Each row is a point. A path goes straight from each point to the next, and from the last back to the first. The post is the endless flat space through its rows: a point in 2 columns, a line in 3, a plane in 4, and so on, so that a path can go around it. Count how often the path circles the post. Going back the other way cancels.
In the rows, zero is written as 128.

Post (2 x 3):
[[137 119 134]
 [ 98 131  48]]
Path (21 x 3):
[[146  67  98]
 [106 102 127]
 [100 138 108]
 [121 163 111]
 [131 141  79]
 [129 125  58]
 [118  85  89]
 [ 85 110  98]
 [ 86 144 124]
 [118 148 106]
 [189 159  96]
 [189 101 130]
 [128  88  90]
 [ 81  83  96]
 [ 71 147  95]
 [111 184 101]
 [167 166  72]
 [120 127   7]
 [124  92  72]
 [170  83  74]
 [178 114  84]]
Times around: 3

Post:
[[122  89  47 124 182 131 109 208]
 [114 168  94  34  78 188 214  87]
 [112 118 152 126  96 120 100 193]
 [112 151 137  52 125 165 138  81]
 [126 146  98  93 127 240 196  97]
 [118  98 180 155 131  26 127 186]
 [110 126 103 127  88 134 133  97]]
Path (12 x 8):
[[110 139  99 173 144 175 125 162]
 [131 112 145 164 176  39 167 186]
 [ 55 145 124 117 133 115 157 152]
 [ 80 111  96  90 106 142  98 120]
 [127  98 164  95  66 146 166 168]
 [160 135 105  80 157 151 116 139]
 [127 162  84 138 116 235 106 134]
 [169 138 133 107  99 198 159 111]
 [146  74 116  96 110 163 101 127]
 [128  83 128 136 140 172 155 110]
 [114  98  84  61 118 138 145 158]
 [ 59 121  78 157  82 156 191 111]]
Times around: 0

Post:
[[140 137 142 163  75 118  99 161 117 145  68  93 125 141]
 [117 113  88  44  45 117 136 142 145 103 125 169   7  81]
 [ 78 118  90 109  67 130  26 160 168 101 145 126 106  69]
 [152 119  64 117 134  92 127 139  95  77 108 204 141 126]
 [151 140 113 191 136 177  97 105 139 103  96 204 149 152]
 [144 107 145 153 153 147 141 202 109 135 115 198 177  73]
 [116 161 166  77 174 179  99 125  49 151  88 115 174 113]
 [149 142 106 108 107 173 156 188 115 182 173 146 165 179]
 [115 128 140  94 142  92 141 160 171 120 139 157 128 162]
 [129 101 156 192 167 107  76  98 123 131 134 195 114 162]
 [112 127 111  76 105 165 109 164 127  83 197  99  69 170]
 [124 131 187 109  63 214 143  62  82 150 145 104 146  42]
 [ 89 104  89  59 111 132 127 137 122 144  75  65  75  32]]
Path (22 x 14):
[[ 96 105  87 131  85 134 117 182 114 152 121  88 110  94]
 [111 165  84  72  78 184 139 164 135 137 136  95 128  86]
 [149 141 148 140  93 154  69 195  94 152 183 112 126 105]
 [139 132 130  60 140 135 101 118 119 153 130 176 124 102]
 [157  86 127 122  53 148 122 156 130 137 115 137  92 119]
 [141 120 109  72 123 162 173 123  92  65  82 165 133 173]
 [177 123 158 113  84 190 113 137 138 119 102 141 159 115]
 [149  65 149 122 130 119 115 138 141 131  94 117 137  76]
 [ 91  99 174 134 141 139 119 132 126 145  80 105 141 121]
 [ 84 139 123 119 119  79 112 132 160  99  97 189 166 148]
 [109 110 138 152 183  98  94 131  97 143 113 159 122 124]
 [131 120 123 131 135  90 141 108 146 157  71 100  40  74]
 [106 133 129 156 112 125  81 115 155  88  89 140  82  75]
 [114 141 161 174  84 159 151 162 121  90 123 188  93 109]
 [120 142 175 174 135  80 110 124 134 107 108  66 102 137]
 [128 147 153 110  87 132  76 103 143 130 182 167 123  67]
 [160 128 104  91 123 162  58 144  97 173  71 187 109  95]
 [140 130 122 127 103 180 109  94 128 145 185 148 117 139]
 [145 149 120 124 151 133  84 167 175 116  99 174  90  74]
 [127 126 101  75 129 123 126 128 156 128 133 102 169 111]
 [121  80 121 127 110 188  75  93 124 118 166 143 147 136]
 [110 107 147 144  78 185 127  93 127 117 111 131 134 143]]
Times around: 2

Post, 17 rows:
[[131 113  58 131 103 138 177 168 116 111  88 103 123 187 117  91 131 127]
 [148 105 122  96 110  74 151 109 108  93 129  45 142 140  69 102 175  29]
 [165 125  95 165 138 212  75 124 190 198 141 131 171  97 162 137 197 203]
 [156 214 161  38 227 143 101 146 156  84 220  88 178  24 138 187 123  99]
 [175 117 103 149 156  86 166 167 120 111 132  82 153 124  35 119 100  64]
 [153 200 122  54 220  70  95 144 201 121 249 110 179  89 143 212 152 156]
 [192 112 110 183  93 162 159 104 233 131 153 117 131 112 203 106 108 195]
 [126 163 204  39 164 114  97 167 206 130 179 117 128  55 120 218 136 108]
 [183  89 132 131 164 170  55  57 131 127  81 161 152 155 108 124 150 187]
 [138 124 146 170  89 132  59 116 114 128 123 115 142  97 156 139 150 207]
 [150 111  37 164 135 130 154  97 140 138 126 106  84 124 142 145 119 101]
 [149 106 137 117 204  65 177 149  88 109  93  87 138 118 113 112 179  75]
 [164  98  84 125 113 148 164  94 145 197 142  94 123 121 142  99  98 204]
 [143 107 138 132 209 124 132 139 115  90 188  43  91 159  78 100 138  84]
 [143 109 153 158 139 189  96  92 138 174 151 129 193 156 186 181 125 177]
 [128 129 146  77 187  83  72 150 142 117 178 109 154 100 129  95 117  47]
 [169 104  74 150 156 114 135 129 157 140  76  16 121 164 122 106 103 113]]
Path, 16 rows:
[[151 123 105  97 170 124 107  65 148 112 112 150 189  89 138 161 149 154]
 [134  96 144 142 160 105 110 150 159  65 161 141 196 142 109 155 175 113]
 [ 96 112 160 120 140  65 123  98 119 127  87  58 158  72 144 162 127 162]
 [159 134 121 182 144  82 101  87 176  94 172 151 145 158 128 100 141 169]
 [138 171 162 126 145  62 106 138 106 152 195  88 138 132 119 146  80 141]
 [201 114 127 140 114  58 123 161 135 128 180  97 125 168 112 114 174 148]
 [161  78 169 117 153 122  73 152 149 129 146  31 120 106 137 139 150 151]
 [135  86 114 110 144 147 135 129 166 121 129  98 125 113 158 148 173 104]
 [129 131  73 188 122 119 132 145 152 110 135  84 132  79 140 117 105 133]
 [139 139  86 128 198  93 129 149 124 134 133  65 135  99 124  82 169 151]
 [117 135  61 133 198 128 119 140 177  74 188  81 155 120 131 157 158 117]
 [142 160 139 101 156 142  89 149 187  95 203  54 180 121 223 211 125 177]
 [164  87 148 139 117 136 117 102 117 172 168 115 145 109 176 124 151 117]
 [216 129 160 158 170 110  89 114 184 162 153 128 133 127 177 122 157 129]
 [122 170 125  74 163 105 137 134 108 143 171 141 160 104 148 170  94 104]
 [165 142 150 157 185 156  98 129 167 123 110  95 168  82  67 168  76  75]]
Times around: 0

Post, 17 rows:
[[135 202 152 163 144 119 162 114  75  93  92  97  96 103 125 137 115  88]
 [147  96  76 107 164 104  84 136  99  76 140 162 154 187 145 117 109 107]
 [149 157 118 115 159 127 188 134 119 115 135 163 156  88 118 180 108 140]
 [106 146  97 131  96 142 159 104 116 185 122 134  56 101 139 168 159 130]
 [142  99 152 166 138 101 124 129 122 120 106 165 105 124 146 137  82 164]
 [134 205  88 145 111 124 172  92 157  95 114 152 120 132  88 187 145 110]
 [121 124 119 138 122 115 140 119 104 153 127 135 151 135  72 168 106 132]
 [149  90 185 168 111 156  68 118 114 153 120 123 125 153 135  77 153 149]
 [150 136 119 187 137  91 150 166 131 156 111 120  89 125  99 116 206  91]
 [105 152  81 108 106 158 148 135 149 160 140 109 140 154 147 206 116 135]
 [110 168 114 144 111 113 146 143 105 154  72 134 102  99 154 130 117 107]
 [118 161 160 169 166 100  86 126 117 124 101 108 152 124  97 130 155 109]
 [147 106 186  78  98  99 151 127 134  97 133 134 124 170  93 118 103 159]
 [124 118  81  85  93 126 169 158 120 138 155 110  93 148  92 135 138 190]
 [138 120 125 110 122 110 175  96 114  85 130 126 149 144 152 130 135 146]
 [130 111  84  81 105 117 166 122 187 129 156 152 114 249 142  88 113 156]
 [ 94 149  94 162 126 121 104 135 116 140 124 103 128  95 138 141  87  84]]
Path, 31 rows:
[[159 106 191 103  83 125 163  97 126  91 141 141 142 149 144 115 120 126]
 [108 142 151 141 130 110 118 114 149 189 120 171 162  87 163 146 165  63]
 [ 65  90 100 152 165  81 143  96  91 165 156 130 135 145 141 127 118 120]
 [127 125 144 123  79 141 167 149  81 137 111  94  91  98 123 174  94 107]
 [138 102  88 154 110  96  85 129 115 118  81 158 132 152  67  88 137 134]
 [ 95 137  57 142 151 168 121 149 146 136 131 112  90 136 168 187 127 113]
 [120 120  97 139  98 168 112  78 114 170  98 133  89 187 164 131 149 117]
 [168 137  54 141 120  94 146 183 133 149 112 163  80  94  81 153  74  82]
 [151 168 184 165 147  71  91 114  92  48  88  87 142  61 203 177 159  95]
 [ 95 222  60 143 175 144  53 175  97 150 129 151 167  81  90 185  62  81]
 [131 142 106 139  55 103 178  76  79  62 109 115  87 128  60 140 166 147]
 [152  80 184  81  97 146 126 156 160 111  93 162 149 158 183  52 124 175]
 [157 153 152 114 164 154 101 138  94  72 110 106 164 142 134 148 130 173]
 [127  89  84 109  90  81 201 117 198 149 159 123  82 167 124  89 156 200]
 [120 157  68 109 134 109 105 158 124 169 143 189 126 130  94 168 124 189]
 [183  95 217  67  67 146 186 115 139  65 158 131  59 195 147  88 126 232]
 [ 99 109 164 106 135 106 166 119 113  93 129  99 161 130 161 148 120 186]
 [ 99 126 110 111 120  99 114 146 110 120 125 164 144 160 162 117 127  85]
 [122 132 127 141  91  62 146 115 129  87 176  85 109 138 123 128 154 140]
 [ 85 120 114 127  91 125  75 153 136 163 159  77 102 169 120 117 150 198]
 [127  92 186 151 144  90 144 137 111 161 129 175 145 143  80 103 130 114]
 [ 94 108  51 142 107  99 158 154 147 154  96 218 128 102  95 130 109 156]
 [ 72 174  54 118 165 116 131  94 132 132 109 146 156 146 123 183  46  99]
 [143 119  94 123 111 148  92 104 121 162 139 119  74 148 106 162 224 100]
 [170  90 208 122 142  39 153 163 142 107 121 118 124 143 142 136 147 139]
 [164  76 104 137  91 144 124 162 111 126 170 138 116 190 129 116  84 130]
 [123 156 123 133  14  78 191 152  72  97  87 121  76 150  31  27 151 119]
 [103 165  34 149  94 140 152 154 106 174  82 126 127 161  78 122 128 116]
 [165 130 120  66 110 141 100 166 116  94 107 137 135 169 103 111  71  98]
 [142 119  80 124 108  73 220 102 168  52 114 124  96 168 107 121 185 160]
 [111 131 143  99 114 112 206 105  91 131 101 145 121 174  97 111 123 131]]
Times around: 3
